Each row of a before or after table is a point. One or more steps were done to the points. Then noise was added and the rows were shuffled. The steps act on how far a point lies along the listed directions, d1 being the first. Name the steps. A step turns or swaps two directions, mirrors them in a line or flattens them onto one, adds a multiple of one to another, or multiplies one. Angles are multiples of 10 degrees, from the lower direction toward the higher: turns from -170 to 170, lines from 10 to 170 but not 90. Use the fewest steps. Two steps may share a direction if one is a turn and the other turns, adds or multiplies; they go together, in the order done. Otherwise the lowest direction goes first.

Directions:
(1): [27 26]
(2): [ 26 -27]
Before, 10 rows:
[[ -5  53]
 [-16  28]
 [ 14 -36]
 [ 28  28]
 [-49  24]
 [-40   8]
 [-13  -1]
 [-14  10]
 [ -5  14]
 [  5  39]]
After, 10 rows:
[[-40 -36]
 [-51  14]
 [-31  -2]
 [-20 -33]
 [-33  17]
 [ -4 -12]
 [-15  -9]
 [ 37  -3]
 [-16   0]
 [-16  34]]
Steps: turn d1 and d2 by -70 degrees

Directions:
(1): [ 17  40 -34 -26 -10 -13  33 -21]
(2): [ 27  20  10  44 -41  15  11  18]
(3): [ -1  -6  25   5   8  41  27 -48]
Before:
[[ 25  16  -2  38 -21 -20 -11  38]
 [-15 -36  21  10  20  -2 -28 -10]
 [ 10   9  10  56 -28   4 -14  39]
 [  1  -7  17 -10  29  28  13 -32]
 [  5  13   9  42 -10  -7 -32  29]
 [  3  -2  -5 -32  21  11  34 -23]
 [ -1   0  14  -3   0  35  28 -50]
 [ 14  -5  -9  33 -13 -18 -29  60]]
After (8 x 8):
[[ 20  29 -28 -15  -2 -25  -1  24]
 [ -1  18 -39 -35 -10 -41  -7  17]
 [-38 -38  25  12  34   7 -35   6]
 [-14 -32  34  11  37  15 -19 -19]
 [ -9 -48  40  32  19  36 -18  -1]
 [-20 -20  33  24  23   7 -35  -8]
 [ 24  22 -23 -25  -2  -9  29  10]
 [  9  -6   3  37 -23 -15 -20  23]]
Steps: turn d1 and d3 by 150 degrees; turn d1 and d2 by 150 degrees

Directions:
(1): [  2 -28 -25 -27   0  45   6  -8 -35  -5 -20  10 -24  33]
(2): [  7 -10  -2 -17 -10 -12  15  60  -7  23 -14 -27 -33 -24]
(3): [ -3 -21  25 -12 -27  12  19  26   7 -51  39  -7  15  12]
Before (14 x 14):
[[ -3  -7   6   3  -4  -6   1  13   2   1   1   2   7  -5]
 [ -4  20  -1  15  11   0 -15 -35   9  16  -5  11  17  -3]
 [  3  20 -13  11  13 -23 -12 -15  -4  26 -13   4   6 -10]
 [  1  -5  -5   1   3  14   7 -12  -5  -8  -4   4  -4  17]
 [ -1 -12  18 -24 -29  10  16  43   5  -9  14 -16 -14  -4]
 [  1   8   7   6 -20 -10  -3   9   8  -2  15  -6   4 -14]
 [ -5  27   5  28   9 -31 -15 -30  31 -13   5   7  39 -28]
 [  4   9  17  15  -8 -31  15  28  24   2  16 -19   8 -25]
 [ 13 -22   3 -13 -17   9  11  26  -6 -13   7  -8  -9   0]
 [  3   5  14   0  -3  -7   8   1   8 -11  14   5   6  -8]
 [  5 -21  10 -16 -17  16  22  37  -3 -19   9  -7  -1  20]
 [  2  18   8  23   3 -23   1   2  16  16  -6  -3   8 -18]
 [  9 -13  11 -12 -22   5  24  46   0 -21  17 -19  -3   0]
 [  6 -26  -1 -21  -8  21  15  38 -22 -16   5 -18 -10   6]]
After:
[[ -8  25   7  17   7  -3 -13 -37  18   4   7  14  28  -3]
 [  8 -22  -5 -21  -8  28  20  32 -18   0 -11  -3 -18  24]
 [ -1  -1   6   7  -3  10  12  -7   4 -20  10   1   8  12]
 [  4   1  -8  -5   9   8   1 -11  -9   7 -10  13  -9   3]
 [ -3  23 -25  18  27  -9 -27 -59   5  11 -28  23  22  -9]
 [  0  21   0  15   8 -33  -8  -6   9  11   6  -1  18 -19]
 [ 14 -25  -9 -16 -13  12   9  24 -13  -2  -5  -9 -21   2]
 [  3 -19  -7 -33 -16  22  12  37 -15  17 -14 -14 -40   2]
 [  5  15  -5  20  12 -16  -1  -7   6  29 -21   2  -2 -16]
 [  4 -27  -5 -24  -7  21  15  42 -26 -11  -1 -20 -17   6]
 [  3   6 -13  -4 -10   4  -7  -4 -10  19 -12   1 -17  -5]
 [ 13 -18 -17 -25  -7  24  19  34 -24  13 -20 -11 -32  10]
 [ -2  -8  -1  -2   1   1  -2   7  -6  11 -10   5  -2  -3]
 [  6   0 -25   0  12  -3   5   6 -13  44 -33  -8 -27 -10]]
Steps: swap d1 and d3; multiply d2 by 1.3

Directions:
(1): [ 19 -30  -9 -18  13   0  -3  40   0  31   4  23  -1  -2 -16  20  26 -34
 -24   8 -39 -16 -24 -18]
(2): [ 40  -9 -23  41  37   6 -12 -38  14  15  29  20  12  14 -14 -16 -26 -12
  -2  17  10  -3   6 -12]
(3): [-13   7 -24  -8 -28   2 -25  -2  16  38  16   9   6 -12 -20  -1  25  31
 -10  13  17  60  -9 -13]
Before:
[[ 10  -5  -6  12   7   2  -7  -6   1   0  10   9  -1   5  -1  -4  -8  -3
    0   6   2  -5   7  -5]
 [  9  -7   4   2   3  -2  -1  -4   0   1   4   9   2   4   5  -7  -3  -6
    6   3  -4 -10   0   2]
 [ 12  -5  -3  16  19   3  -1  -3  -1  -2  -2   7   2   8  -1   2 -12 -13
   -2   0  -2 -10   2  -2]
 [  2   0   2  -9  -2  -2   0   8  -2  -2  -2   2  -1  -1  -4   3   7  -1
   -5   1   0  -1   0  -1]
 [  8   8  -5  21   2   3   0 -24   4   1  14   3   3   5  -1  -9 -19  10
    5   3  18  11  13   8]
 [ -2  -6   8 -11   3  -4   8  14 -11  -8  -8  -5  -6   3   6  10   7  -9
   -2  -7 -13 -27  -5   5]
 [-15  10   9 -12 -11  -6   5  17 -10  -6 -11  -4  -5  -5  11   6   6   7
    2  -6   2  -2  -2   8]
 [ -7   0   1  -6 -13   1  -6   8  -2  -1  -1   4   1   2  -6   2   9   6
   -3   0  -2  12  -2  -3]
 [-13   3   8  -9  -9  -2   2   4  -2 -16 -10  -9  -3  -1   7   5   5   4
   -1  -6  -2   2   1   8]]
After, 9 rows:
[[ 15 -11   4   5  11  -2   2  -4  -1   0   4  10   2   7   5  -7  -7 -14
    6   3  -7 -18   0   1]
 [-34  20  21 -23 -27  -8  11  22 -16 -20 -24 -18  -9 -10  20   8   9  18
    9 -14   6   0   1  18]
 [-11   4   9 -21 -15  -5   4  17  -5  -9 -11  -6  -4  -6   2   6  13   6
   -2  -3   0   2  -1   4]
 [ 26 -14 -15  22  22   3 -10 -12   4   8  19  19   2   9  -8  -6 -13 -14
   -4  13  -2 -10   6 -11]
 [-22   9  14 -12 -15  -3   6   4  -6 -26 -15 -18  -6  -3  12   6   4  10
    3 -11   2   2   3  14]
 [ 26 -13  -3  23  35   4   2  -4  -1  -2   0  13   4  13  -2   1 -19 -27
   -4   2 -10 -25   2  -4]
 [-21   8   1 -16 -29   2  -7  13  -4  -1  -6  -2  -2  -3  -5   3  16  18
   -1  -3   3  25  -3   0]
 [-28   5  32 -33 -14  -9  24  33 -25 -35 -32 -25 -15  -3  25  16  11  -3
    8 -23 -17 -41  -2  20]
 [ 56 -11 -35  58  43  10 -16 -54  20  29  48  32  14  18 -22 -20 -37 -10
   -5  24  18   7  11 -11]]
Steps: turn d1 and d2 by -40 degrees; multiply d2 by 3; multiply d3 by 2
